Each point is reached from the start by the listed moves, each made once or not at all, plus a little noise. Say if it took an odd or an even number of moves. Then give how often each move was made.
(in the rows, 128 means zero)

Moves:
(1): [215 146 145 159]
(2): [115 213 153 110]
Start: [149 103 122 139]
Points:
[133 189 145 122] => odd (0, 1)

Moves:
(1): [175 122 120 116 122]
(2): [137 195 118 138 104]
(3): [136 130 185  94 124]
(4): [141 128 146 207 122]
Start: [105 153 135 108 135]
Points:
[126 221 142 196 105] => even (0, 1, 0, 1)
[126 155 209 154 126] => even (0, 0, 1, 1)
[122 222 183  83 108] => even (0, 1, 1, 0)

Moves:
(1): [196 115 148 133 113 133 116  91 121 130 106]
(2): [122 172 160 108 142 100 137 130 164 140 117]
(3): [105 115 164 140 139 125 127 113 126 132 128]
(4): [115 157 122 207  90 104 128 159 115 167 128]
(5): [139 135 131 144 181 140 116 153 132 117 125]
(6): [118 145 140 146 136 225 123 113 133 119 120]
(7): [151 107 127 132 128 128 196 131 128 128 129]
(8): [135 127 162 131 120 144 117 196 121 102 143]
(9): [136 101 131 129 139 137 127 124 179 128 134]
Start: [108 153  71 124  68 148 127 131 100 110 137]
Points:
[152 167 168 224  59 204 187  96 172 159 107] => odd (1, 1, 1, 1, 0, 1, 1, 0, 1)
[ 89 199  80 219  39 221 129 147  90 139 128] => even (0, 0, 0, 1, 0, 1, 0, 0, 0)
[128 183 110 245  85 246 167 240  89  98 142] => odd (0, 0, 0, 1, 1, 1, 1, 1, 0)
[134 199 151 201  41  94 123 109 114 164 109] => even (1, 1, 1, 1, 0, 0, 0, 0, 0)
[125 192 147 129  80 238 192 186 135  86 134] => even (0, 1, 0, 0, 0, 1, 1, 1, 0)

Moves:
(1): [168 139 108 116 122 127 141 121 143 133 146 116]
(2): [115 181 124 117 114 124 130 135 124 130 148 134]
(3): [135 135 166 123 126 131 124 124 131 107 126 122]
(4): [136 134 128 171 146 120 133 136 141 124 146 136]
(5): [120 134 131 131 184 118 146 134 106 136 139 115]
(6): [128 115 123 128 137 170 144 132 131 129 146 131]
(7): [131 128 125 134 111 131 175 136 121 133 115 122]
(8): [136 121 121 118 137 125 124 175 149 121 104 147]
(9): [ 94 138 128 128 126 138 133 105 183 145 133 119]
(10): [131 122 158 132 129 137 113 136 133 177 150 159]
(11): [120 115 128 113 118 104 141 135 130 118 161 123]
(12): [130 125 118 115 147 131 148  97 143  99 131 173]
Start: [132 153 110 114 115  87 123 113 117 124 119  99]
Points:
[178 228 110 107 195  71 175 136 158  74 166 148] => odd (1, 1, 1, 1, 1, 0, 0, 1, 0, 0, 0, 1)
[160 148 135 104 153 120 169 118 249 120 209 175] => odd (1, 0, 1, 1, 0, 1, 0, 1, 1, 1, 1, 1)
[104 139 130 102  96  79 166 160 191 176 141 129] => odd (0, 0, 0, 0, 0, 0, 1, 1, 1, 1, 1, 0)
